Each wall is flat, endless, passes through zero and stands at right angles to its row. A trip goes straight from one point to another. List the walls that it crosses, first one first.
(in the rows, 128 means zero)

Walls:
(1): [ 98 106]
(2): [181  37]
(3): [98 92]
Trips:
[ 84 130] to [124 145] -> 3, 1
[70 83] to [126  55] -> none
[105 118] to [122 129] -> none
[194 135] to [145 126] -> none
[ 80 177] to [121 216] -> 1
[165 154] to [109 149] -> 1

Walls:
(1): [117 122 131 213 138  99 113 117  70]
(2): [ 94 137  91 116 156 100 129 165 114]
(3): [169 143 117 175  35 176 149 120  63]
(4): [ 70 124  77  82  99 164 108 101  82]
Trips:
[102 146  66 171  96 151 143 196 120] to [ 91  79 199 101 110  63  82 134  85] -> 3
[180 121 158 220 134 121 123 101 150] to [198 143  89  92 141 100  85 116 134] -> 3, 1, 2
[113 105 148  31 192 131 100 167 148] to [194 168 157 133 211 100 146 132 164] -> 4, 2
[ 98 139 141 151 129 143  89 131 113] to [ 91 117  96 164  87 154  96 133 122] -> none

Walls:
(1): [150 104 180 140 125 134 171  76  86 125 101 135 187 126  74 141 104 213
 116 115]
(2): [146 174  83 109 108 163 112 139 142 128  72 125 101 161 129 123 171 115
 105 115]
(3): [112 162 134 233 113 143 145 103 100 143 249 115 129  71 109  85 127  56
 116 145]
Trips:
[116 205  96  66 139  88 135  66 114 105 138 155 112 167 150 144 167 113
 135 144] to [130 122 122 167 145 163 110  76 173 142 132 148 136 124 113 137 156 131
  69 120] -> 3, 1
[160 120  55 132  78 137 152  44 151 121  94 152  49 188 125 113 120 134
  80 126] to [106  92 117 141  62 138 163  85 120 116 151 176 129 113 200  30 134  92
 158 144] -> 3, 2
[128 163 128 137 149 105 190 139 107  83 107 133  83 120  65  99  45 120
 122 101] to [103  88 158 171 117 131 211 113 152  84 149  86  68 167  79 146 137 107
 157  58] -> none
[118 131 124 151 113  85 158 155 161 154 140  98 145 129 125 149 121 127
 153 115] to [108 127 112 169 200 101 132 111 115 128 214 112 141  96  69 146  86 134
 122 136] -> 1
[194 148 121 167 103 107 104  80 180  56 160 128  84 158 107  94  77 119
 110 138] to [ 84 126 132 107 124 142 128 138 104 162  67 125 105 120 143 133 173 179
 154 119] -> 3, 1
[111 162 103  92  97 152 126  94 142 174  66 123 148 151 153  39 152 111
 191 144] to [236  92 115 138 127  93  72 113 151 160 108  71 133 126 155  63 107 181
  61 136] -> 1
[163  79  64 148 143 153 143  67  96 191 126 138 130 132 127 137  93 163
  88  87] to [ 86 160 166 137 140 177 110 129  58  61  40 153 171 166  97 166 144 120
 130 146] -> 2
[128 113 120  92 116 101 145 137  92 119 202 110 100 116 128 175 180  85
 160  85] to [161  84 121 167  83 112 127  92 151 129 190  78 111  87 109 117  24 137
  71 143] -> 1
[116  93 212 107 197  93 106 110 172 125  42 151  96 123 215  28 116 113
 154  95] to [153 131 113 163 142 140 173 182 125 169 147 129 123 112 110 115 151 128
 102 126] -> 3, 2

Walls:
(1): [ 94 126 142 138  42 138 181 146  76 111   7 137 198 184 146 139 157 153
 128 139 128  97 126 144 168 110 116 158 157 151 154 139  42 125  86 102
  92 126  96 126 124  78 121 142 152 135  91 193]
(2): [125 129 109 104 156 161 192 169 171 118 159 101  75 164 117 147 115 148
 105 145  75 176 129 137  44  59 115 168  97 108 181 125 179 127 168  79
 136 137 142 118  80  59 143 146  68 122 123 145]
(3): [177  93 120  99 112 119 126 126 140 105 195 164 144 138 122  98 160 153
 175  90 178 120 177 152 136 110 138 119 122 108 134 109 136 136 205 112
 136 161 112  82 119 145 114 172 141 114 151 129]
(4): [111  76 139  92  92 125 104 199 165 167 158 115 162 140 105 132 184  91
 107 139  87  83 156  95  56 108 158 163 114 147  94 161 125 118 201 186
 124 138 123 180 152 154 159 158 126 161 168 150]
Trips:
[168 147 148  97 151 115 146  83 134 173 190 132  95 176  89 141 109 131
 148  89  94 121  70 208 152 186  99 174 123 139 119 129 135 170 123 126
 118 141 120 117 125  98 114  98 122 131 164  91] to [158 133  74 125  95  89 126 117 102 138 168 116  93 154 147 155 138  62
 118 161 131 181 124 115 170 137 180 139 123 129  88 161  95 130 121 120
 104 114 141 163 117  85  95 129 132  98 171 127] -> 3, 2, 4
[168 165  92 149 102 121 152 138 131  19 184  70 144 148 136 162 164 146
 167 180 144 121  80 146 103 149 153 138 112 130 135  89 174 167 175 106
 168 132 128 126 182 141 132 134  91 141  68 107] to [ 55 151 124  75 152  91  83 114  90 101  60 155 148 157 138 100  72 193
 172  92 161 120 113  56 110 112 123 114 168 118  70 162 130 158 160 148
 127 135 148 178 171 164 160 183 128 155 125 154] -> 4, 2, 1, 3
[140 126 120 141  97 221 150 110 108 169 101 115 103 140 130 120 178 170
 117 129 129  94 165  92 103  97 192 128 117 150 109  52 108 167  91 141
  99 131  54 154 116 102 108 187  77 119 126 156] to [ 95 110 107 190 157 136 141 201 142 115  82  94 105 154  84 114 112 150
 113 107 140 176 107 203 125 103 148 146 148  69  96 155 170 124 147 125
  72 105 137 202 136 176  75 108  78 155  68  50] -> 3, 1, 4
[175 134 130 131 130 165  63  83 194 115 198 132 119 152 114 122 126  79
 118 105 122 136 146 164 116 108 189 148 116  86  94 132 157 149 146 136
 104 113  82 108  78 181 138 113 102  91  83 155] to [152  69 101 130 118 153  55 110 124 111 103 144 142 124 136  91 144 134
 183  79 157  94  96 135  58 173 168 151 146  90  71 127 133 155 151  92
  92 137 114  89 163 120 132 148  96  84 126 134] -> 2
[ 83 115 133 146 182 136  87 120  48  99 107 109 144  65 171  82 120 147
 237 136  78 149 147  86 106 186 147 135  82 147 105 151  70 177 199  81
 161 103 155  95 192 181  80 145 178 130 113 125] to [145 154 155 124 139 101 163 155 103 138 122 101 117 113 152 177 127 116
 129 127 124 138 152 123  73 120 115 127  47 125  99 173 117 124 138 171
 180 160 174 102 126 123  96 143  99 137 155 141] -> 4, 2, 3
[146  88 138 146 142  77 164 143 121 136 143 151 174 127 118 139 175 124
 135 117  71 121 108 141 155 182 101 187 120  70 137 160 124 165  67 120
  99 111 133 108 171  84 155 145  78 139 178 183] to [159 121 123 146  80  90 120 149 153 113 108  69  90 115 149 109 143 155
  81  68 143 121 161 184 106 153 149  92 166 123 168 156 163 131 137 175
  63 118  79 151 134 129  48 110 167  54 126 112] -> 2, 3, 4
[123  89 175 146 138 117 134 119 164 162 106 155 152 156  91 153 140  97
  85 164 120 115 154 118 179 109 160 114 140 104  93 116 141  79  84 177
  92 117 123 177 145  82 132  85 125 118 115 182] to [190 125 111 146 146 114 103 130 119 130  73 107 133 103 142 167 109  95
 123 157 174 120 154 144  90 143 135 157 168  73 124 102 149 123 161 126
 144 108  98 110 128 126  88 117 109  57  87  99] -> 4, 1, 3
[162 141 130 180 156 109 142  96  89 163 171 126 123 124 147 200 122 149
  87 147  88  91 129 131  85 143  98 184 156 147  72  89 167 100 143 122
 136 129 151 105 132 141 170 181 134  76 148 167] to [135 137 146 134  93 123 115  39 158 139 149 180 117 141 123 105  87 147
 171  94 186 145 122 196 123 121 149 105 146 107 145 176  88 133 114 111
 114 112  94 118  36 100 129 119 109  62 146 150] -> 3, 4, 1, 2
[ 88 157  72 125 147 155 166 106 156 113 191 112 133 174 172 138  66 147
  91 165 157 153 171  93 157 141 101 139 133 103  67 201 107 113 137  80
 140 104 150  79 156  97 110 188 135 216 108 112] to [ 81 102 136 107 154 111 114 149 101  99 183 148 171 135 123  93 124 168
 133 103 154 152 137  66  90  68 164 116 117 117 165 140 116 122 170  69
  64 110 148 112 143 181  50 104  77 181  82 171] -> 4
[156 131 125 112 111  98 115 121  43 137 147 180 139  77 103 174 138  81
 108 110  90 107  99 125 158 153 148  96 152 154 180  99 111 138 159 185
 137 193 184 123 123 142  71  78 122 122 143  34] to [162  93 103 115 188  83  85 106 148 171 188 129 120  89  92 118  82 132
 120  96 159  71  97 159 106  69  97 153 120 158  96 128 132 131 110 105
 125  75 170 120  29 118 121  84 161 163 106 114] -> 2
[132 167 136 149  69 124 147  86  86 147 103 157 112 116 155 135 130 111
 132  98 120 130 168 116 125 115 112 129 132 135  86 169 162 155 161 137
 193 110 119 119 115 140 149 139  66 148 144 132] to [ 92 148  90 115 132 115 184 121 120 144 138 159 189 142  50  75 154 139
 203 181 148 185 161 145 183  92  95 137 108 181 115  81 201 117 182 112
 141  74 153 131 186 103 110 114 124 107 137  96] -> 2, 4

Walls:
(1): [144  99 129 113 157 137 125  71 156 164 173 130 119 115 167 108 163 124
  55 157 152  96  61  77 126  83 164 150 114 160 155  84  96 123 200 211
 154  72 139 160  76 141  67 185  86  94  94  91]
(2): [167 111  80 132 153  65 103 128 196  95  65 107 115 129 115 194  78 151
 126 121 139  85 174  55 122 129 155 208  77 118  89 122 162 136  97 103
 159 135 155 117 114 135 128 135  91 113 133 186]
(3): [ 77 197 111 157 140 195  64  75  95 154 244 135 169 139 172 138  75  99
 127 112  90 129 123 177  76 107 159 141 143 154  25 133 122  61  54 185
 132 119 151 159 183 133 176 106 121 140  59  92]
(4): [126 182 100 135 179 141 123 116 178  87 170  61  79 153  39 205  57  36
  83  59 150 180  99 175  86 109 129 171 184 205 106 135 113 149 107 154
 153 104 148 131 119 120 183 184 129 119 220 105]
(5): [113 165 181 111 113 136  99 115 120  86 150  95 177 131 123  88 151 167
 119 151 167 120  56 185 118  55 232  79 156 103  90 131  89 183 182  59
 124 114  74 158 158 153  74 152  24 116  98 108]
(6): [158 137  76 161  37 136 162 130  64 153 137 123 153 144 141 137  96 129
  48 185  99 137 134 106  86  76 133 120 179 162 143 123 124  80 156 170
 163  60 120 100 152  82 147 102 176 153 162 136]
Trips:
[140 149 114 119 103 173 168 134  67  95 195 223 163 136 163 141 141  96
 162 153 166  56 130  17  69  96 164  99 129 160 180 155 143 135 162 133
 147 160 123  86 122 144 100 191 105 108 196 141] to [105 191 228 175 139  91 170  99 127  94 136 118 112  81  85 118 124 113
 121 153 169 182 124 119  92 128 137 161 122  77 149 170 112  87  94 134
 119 132 171 167 137 111  98 188 132 149 172 151] -> 4, 6, 1
[ 86 126 162 173 125 136  77  73 136  97 126  77  99 174 127  74  29 151
 137 188 127 148 131 118 106  60  99  92 124 100 117 103  87  98 134  79
 121  83 137 138  91 167 119 130  36 184 165 150] to [119 144  98 109 124  79 136  66 240 106  70 124 120 111 200 101  56 151
 159 134  97 149 161  83 112 118 168 112  66 163 148 132 205 116 137 116
  99 161 152 103 116 117 145 158  56 120 154 155] -> 6, 3, 4, 5
[170 173  55 131 118 133  60 124 112 107 191 114 202 147 138  96 157 139
 154  54 145 119 162 112  87 109 150 148 161 135 119  94 101  74 132  93
 105 150 102  89 148 208 154  79 142 132 177 204] to [134  82 126 119 115 208 158 116 104 109 159 134  99  84 122 115 104  54
 190 127 144 146 156 110  48 128  95 148  94 155 131 173 127 166 149 116
 199  85  70 132  74  86  32 136 146 154 153 155] -> 5, 2, 3, 1
[164 117 150 158 175 135 124 225 107  89 114 154 142  81 153 103 211 126
 121 217  73 114  98  72  95  76 136 135 163 122 115  62 118 134 143 161
 160  99  87 137 184  91 147  81  84 143 132 108] to [134 129 190 147 117 138 121 131  62 123 156  92  91 134  76  93 193 187
  36 165 104 209 182 146 117  80 136 162 114 113  68 202 114  73 183 194
 139 142 120 113 102  97 162 141 182 124  81 113] -> 3
[ 65 150  90 121  87  92 122 163 176 135 159 159 166 133 111 131 180  83
  71 139 141 116 152  97  91 242 122 151  42 128 102  94 136 142 177 161
  98  84 120 136 132 112 170 156 180 122  75 114] to [169 162 187 149 112 111 117 125 137 193  90  99 135 111 128 167 117 129
 156 129 166  89 131 179 101 143 111 108 154 112 106 172 164 178  93  84
 112  70  83 172  73 117 108 172 141 141  81 142] -> 6, 3, 1, 5
[ 89 134  97 122 107 123 126  97 144 132 112 134 164 127 125 107 136 143
 149 150 106 158 107 106 159 112 143 107 178 171 122 140 129 138 103 125
  98  99  82  55 103 118 181 115 124 104 127  40] to [130 167  96  86 137 159  78 115 129 110 123  83  97  78  92 175  95 112
 150 172 118 137 125 203  62 160 112 181  88 157  86 129 142 131 234 103
 123 104  78 144  93  36 133 122 133  71 140  47] -> 1, 2

Walls:
(1): [170 151 136 137 133 114 146 131 157 120 134 122 129 106 141 109 140 148
 108 130 137 166  88  88 163 135 115 109 138  74 139 115 175 153  94 125
  99 137 116 102  93 175 111 168 158 156 152 141]
(2): [125 153 131 162  56 181 136 106 105  82 152 151 173 125 167 122  92  75
  80 147 119 145 111 131 166 151 164 102 146 144  96 142 162 156 122 101
 180 116 135 114 145 182 153 131 118 118  94 135]
(3): [120 145 167 183  85 111 180 125 151 128 165 142 154  98 147 131 127 108
 133 125 105  85 112 133  69 174 109 181 153 151  86 137 140 137 174 138
 115 129 154 172  93  78 124 159  91 105 100 158]
(4): [174 137 123 173  84  89 124 145 105 148 138 158 149 130 142  79  89 141
 127 102  50 130 147  74 105 112 154  71 157  97 158 106 106 128 102 134
  83 141 125 116 125 145 116 161 151  73 188 152]
(5): [150 133 154 150 187 158 147  84 131 103 165  66 103 128 150  72 134 141
 121  76 161 147 137  97 142 184 112 120 135 114 149 128 166  59 123 136
 144 172 104 163 117 143  97 155 122 111 176   7]
(6): [122 144 188 149  97 130 117 189  68 134 183  78  89 108  79 114 130 165
 166 101 130 151 151 138 120 113 152 137 155  97  96 100 178  85  67  98
 121  93 162 106  91 109 130 119 125 118  68 114]
(7): [107 102  94 169 103  94 198 153 154 172 112 102  86 145 159 120 153 119
 125 105 110 127  99 130 134 159 120  16 188 115 124 135 165 135 130 119
 149  80 112 145 119 138  62 154 156 150 192 124]
(8): [133  98 148 144  87 158 151 179 148  93 109 139  93 118 129 104 178 155
 129 159  95 165 138 111 139  63 121 156 142  82 135 176 160 120 116  64
 143 141 161 116 135 105 159 112 112  87 112 122]
(9): [161 134 113 137  61 122  79  85 128 154 164 142 100 107 152 147  92 138
 132 162  77 114 136  73 127 108 156 163 118  91 153 140 108 128 135  91
 198 150 139 101 198  89 117  81 122 172 121 103]
Trips:
[187 127  98 106 121 162 149 153 149 188 169 140 207 134 129 110 118 113
 120 134  66 148 102  90 147 123 159 115 128 122 104 161 181 184  43 151
 149 108 173 131 186 138 154  54  98  95  88  76] to [138 139 143 113 103 118 151 127 119 104 101  89 124 112 111 134 122  96
 114  75 138 189  93 129 152  96 105 168 150 114 111  90 131 182  82 139
 122 101 122 184 161 155 153 142 155 176 141 113] -> 7, 4, 9, 5, 8
[164  96 101 144 174 153 129 151 115 161 166 170  80 147 124 126 115 170
 127 151 154 141 139 139 134 120 141 104 144 136  83 148  93 134 145 120
 137 145  99 118 132 164 168 145 105 122  69 121] to [143 102 127 165 150 134 151 174 112 161 100  94 170 164 105 151 154  74
  94 129 101 137 183 139 142 121 206 111 108 170 147 134 129 153 121 159
 148 159 144 128 160 100 142 134 147 153 136 110] -> 6, 8, 7, 4
[102  98 211 100  72  94  88 109 214  83 123 182  97 123  67 143 134 151
 138 141  86 101 123  74 153 125  98 127 115 142 163  65  48 122  90 124
 124 144 109 143 112 139 130 122 115 166 120 142] to [145 127 152 123 128 110 178 128 130 121 165 160 142 172 100 142 117 109
 112 148 183 125 119 104 146 157 153  95 112 135 127 151 116 113 111 170
  89  94  93 117 138 108 170 135 120 114 140  97] -> 8, 9, 5, 2, 7
